Rows are points. Any point is a mix of the corners, with weights that add up to 1. It lies inside the corners' shape when no weight is negative. Say inside or outside, and name the corners with a negative weight.

Corners:
(1): [-6.5  0.9]
(2): [ 3.5 -6.7]
(3): [1.1 1.5]
Points:
[0.6 0.7] => inside
[-1.1 -1.1] => inside
[-6.1  1.8] => outside (2)
[-4.4 -0.2] => inside
[-5.1  2.0] => outside (2)

Corners:
(1): [-2.4  2.5 -7.3  0.0  6.9 -3.4]
(2): [ -0.8   3.2  -2.2   3.9 -11.2  -2.0]
(3): [ 7.8  0.1  3.7  4.1  3.2 -1.9]
(4): [-1.3 -1.5  3.1  3.7 -0.7 -0.4]
(5): [-1.2 -1.1 -5.5 -2.8 -4.6 -4.4]
(6): [-0.4  2.8  2.5 -1.9  5.4 -0.4]
(7): [ 2.4  2.7 -3.5  2.2  5.7  7.3]
Points:
[ 0.2  1.6 -3.4  1.0  3.1 -2.4] => inside
[ 3.9  2.1 -0.1  2.8 10.3  4.8] => outside (2, 5)
[ 1.6  0.8  0.1  0.5 -0.4 -0.8] => outside (1)
[ 1.7  4.3 -0.1  2.1  1.2  0.6] => outside (4, 5)
[ 1.4  0.8 -0.5  1.8 -2.6  2.1] => outside (1)
[ 0.6  2.2 -1.4  3.1 -6.2 -1.8] => inside

Corners:
(1): [ 4.3  4.0 -3.4  5.6 -4.0 -0.7  0.7  2.7  3.7  4.2 -5.5  1.1]
(2): [ 0.2  2.3 -3.0  3.4 -6.9  5.5 -2.4  1.8 -3.1 -2.7 -2.5  0.8]
(3): [-1.2  6.6 -2.9  0.8  1.1 -0.1  2.1 -4.8  2.2  3.8 -4.0  0.8]
(4): [ 9.1 -2.2 -2.7 -0.3  7.9 -2.3 -7.1 -0.3 -0.7  3.8  0.4  1.1]
(5): [-2.8  1.3 -6.0 -2.6 -6.1 -1.7  0.9  3.7 -0.6  6.9  0.0 -4.5]
(6): [-3.5  1.4 -1.3  0.0  3.2  0.1  2.6 -0.6 -2.0  0.1 -2.8 11.0]
(7): [10.4  0.2  3.6  1.9 -6.4 -1.5  1.1 -4.6  1.7 -0.2  1.1  2.0]
(8): [-0.5 -3.7 -1.3  1.2  5.7  0.5  0.0  3.4  4.2 -0.3 -3.0 -2.6]
(9): [-1.3 -4.5 -3.6  5.2  1.6 -1.5  2.4  0.1 -4.0 -1.0 -3.9  1.7]
(10): [-0.4 -4.5 -1.2 -3.4 -1.5 -3.1 -6.5 -0.8  1.3 11.0 -5.1 -2.7]
(11): [ 4.5 -5.0  7.7  5.2  4.0 -6.2 -5.4 -5.9  1.7  3.0  5.4 -1.4]
(12): [-1.0  2.7 -1.3 -3.2 -6.9 -7.8 -0.4  2.2 -2.4  1.9 -4.1 -3.1]
(13): [-3.5  1.3 -4.7  2.4 -3.7 -0.4 -0.4 -3.4  0.9 -4.2  0.9  5.9]
Points:
[ 0.9  1.0 -2.8  0.8  1.4 -1.6  1.1 -0.7  1.7  1.5 -6.1  4.5] => outside (2, 5, 11)
[ 1.3  2.3 -0.4  2.9 -1.8 -2.6  0.3 -2.2 -1.5 -0.4  0.3  2.8] => outside (8, 10)
[ 5.7  4.6 -0.4  2.5 -1.9 -0.4 -0.5  2.1  3.0  3.8 -2.1 -0.5] => outside (9, 10, 13)
[ 6.8 -2.3 -4.7  0.2 10.3  0.0 -2.4 -1.0  1.8  1.7 -4.5  6.8] => outside (2, 5, 11, 12)
[-1.0  2.1  0.2  6.7  2.3 -3.6 -2.3 -4.2 -1.6 -3.0 -1.3  6.8] => outside (5, 7, 8, 10)
[ 3.1 -0.5 -0.2 -0.2  1.7 -4.0 -0.8 -1.0  0.9  5.1 -2.1  0.0] => outside (2, 13)
[ 3.8  1.5  0.0  1.1 -2.7 -1.6  0.5 -2.6  1.1  1.6 -1.3  0.9] => inside

Corners:
(1): [-11.7   1.9   7.1   0.3  -0.7  -1.3   0.1   0.0   2.3   4.5  -3.2  -7.7
   0.0   1.2   3.6   0.6  -3.7   3.5   4.5   4.2]
(2): [-1.7  3.3 -2.3  1.1 -3.0 -2.8 -2.3  0.6  0.2  2.8  5.6  0.2  4.6 -7.4
  0.0 -4.5 -4.2  0.1  5.8 -0.4]
(3): [ 3.7  5.6  3.9  0.9 -0.5  0.0 -0.7 -1.2 -0.3  2.0 -2.5 -6.7  6.6  0.7
  2.3 -3.2 -0.4  3.2  0.1 -1.4]
(4): [ 1.7 -4.6 -1.3 -6.0 -3.4  1.9 -8.0  2.3  2.7 -5.6 -2.4 -0.9 -3.1  1.1
  0.8 -2.1  1.6  2.5  0.8  4.2]
(5): [ -0.7  -1.0   6.4  -3.7  -1.2  -1.1   1.8   1.4   2.1   3.2  -3.1   0.0
  -2.2  -3.1   0.2   3.7 -15.1   3.3   0.2   2.6]
(6): [-0.2  2.1  4.7  2.6 -0.9  2.3 -2.6 -2.5  4.1  4.3  3.2 -0.2 -2.6  2.0
  1.2  3.5 -0.6 -0.6  1.3 -4.7]
(7): [ -6.3   2.3   4.8   0.1   3.0   0.6   1.9  -1.5   1.3   2.1  -3.7  -3.9
   0.5 -10.2   2.8   2.8  -5.4   2.1   3.7   3.7]
(8): [-3.0  1.0 -1.8  1.7 -3.1  4.3  1.2 -5.5 -1.8  2.1 -1.6 -0.6  1.5  1.2
 -6.6  4.4 -5.7  2.2  0.5  1.9]
(9): [ -6.7 -10.7  -0.7   0.8  12.7  -2.5  -5.0  -1.2  -0.4   5.1   4.9  -3.8
  -3.6   1.1   1.8  -1.6   3.3   5.7  -6.0  21.8]
(10): [ -4.4  -9.3  -1.7   2.2   0.9   0.0  -2.8   0.1  -3.4  -3.1  -2.8  -0.7
   1.3   2.0 -15.7   5.5  -1.4   3.0  -2.1  -5.0]
(11): [ -7.8   1.3  -0.2  -0.6   0.3   3.1   2.3   1.7   2.8   3.1   5.8  -8.4
  -1.7  -1.6 -17.2   4.8  -2.6   2.6   3.2  -1.3]
(12): [-6.3 -5.3 -1.0  0.1 -3.3 -1.5  1.5  3.3 -1.0 -5.4 -1.2 -7.7  2.2 -1.6
  2.7  1.4 -0.6  2.8 -5.5  1.3]
(13): [ 2.7  4.2 -2.8  3.2 -1.2  2.0 -2.0  2.5  2.3  1.5 -3.0  1.7 -1.0  3.0
  1.4 -2.7  1.3 -0.2  0.9 -1.8]
(14): [ 3.5  1.9 -0.3  3.7  1.7  9.9  0.5  0.2  4.1  0.4 -0.8  1.8  6.9  1.3
 -2.8 -6.2 -2.6 -8.6  3.0 -2.3]
(15): [  2.9   0.5  -2.7   1.1  -2.4   9.4  -0.6   1.9  -1.5  -3.1   5.4   1.8
  -3.2  -0.6   2.3 -10.1  -1.4  -0.3   1.8  -2.5]
(16): [-4.8  1.4  0.5 -3.2 -0.8  1.8 -5.4  1.7 -8.5  5.0 -1.9  0.6 -3.7 -6.4
  1.3  4.3 -3.1 -2.2 -0.9  3.3]
(17): [-8.9  2.6  0.4 -7.9  5.0  0.7 -0.8  1.5 -1.1 -0.4 -0.5  1.3 -0.9  2.4
 -0.7  3.8  0.1  0.4  1.2  0.4]
(18): [ 3.0  1.1 -1.1  0.9 -1.7 -1.1 -0.3 -5.0 -3.1  4.4 -1.0 -4.9 -3.4  2.4
  0.5  1.5  0.3 -3.6  3.1 -0.4]
(19): [ 1.7  3.6  7.0  1.0 -2.4 -0.6  1.5  2.6  0.8 -2.2 -0.6 -4.9 -1.8  3.0
  2.6  3.8 -2.4  1.8  4.9  4.8]
(20): [  1.2  -0.9  -3.1   3.3   0.0   7.4   1.4   1.6  -1.4   4.6   1.4 -10.1
   2.4   3.6   1.6   4.8  -1.0   4.0   4.1  -2.7]
(21): [ 2.1 -0.2  5.2 -0.2 -3.7  0.5  3.0 -0.6  0.8  6.9 -1.5  1.8  2.4 -0.9
  2.8 -1.1  0.8  2.9  3.3  4.8]
Points:
[ 0.0  1.1  6.1  1.4 -0.1 -1.3 -1.6 -2.9  2.3  5.4 -5.4  0.5 -0.6 -0.5
 -4.7  3.2 -3.6  0.6  2.3  5.0] => outside (2, 12, 15, 17, 20)
[-3.0 -1.2  1.5 -0.5  0.5 -0.6 -1.0 -0.1 -0.8  2.3 -0.1 -3.2 -1.3  0.0
 -0.2  1.8 -1.5  3.3  0.7  3.7] => outside (14)
[-4.6  0.3  2.7 -0.1  0.1 -1.8  0.3 -0.6 -0.8  3.7 -0.8 -3.9 -0.7 -0.3
 -0.4  3.9 -3.1  3.4  1.2  3.3] => outside (4, 14, 15)
[-1.4 -1.2  0.8 -0.3 -0.2  1.2 -1.1 -0.1  0.6  0.5 -0.3 -2.4 -0.3  0.6
 -0.9  0.4 -1.5  1.7  1.0  2.1] => outside (16)
[-2.7 -0.5  2.8  0.3  0.7  2.1  0.7 -0.3 -0.9  2.3 -0.1 -4.2 -0.8  0.2
 -1.2  3.1 -2.8  1.3  0.7  2.6] => outside (2, 4, 13)
[-6.3 -0.7  3.7 -1.5  1.5 -4.3 -0.2  1.4 -1.9  4.5 -0.8 -4.6 -1.3 -2.4
  1.7  4.6 -1.9  3.9  0.0  4.0] => outside (4, 8, 14, 15)
[-2.6  0.6  0.1 -0.8  1.8  0.9 -1.5  1.8 -0.7  0.2 -0.2 -4.3  1.0 -1.3
 -0.8 -0.8 -2.0  0.3  1.2  1.5] => outside (6, 8, 21)
[ 3.4 -1.7  1.6 -1.2 -3.2  3.0  0.5  2.5  1.9 -3.4 -2.1 -3.3 -2.0  3.3
  1.0 -0.1  1.1  3.2  0.2 -2.0] => outside (1, 2, 8, 9, 14, 16)
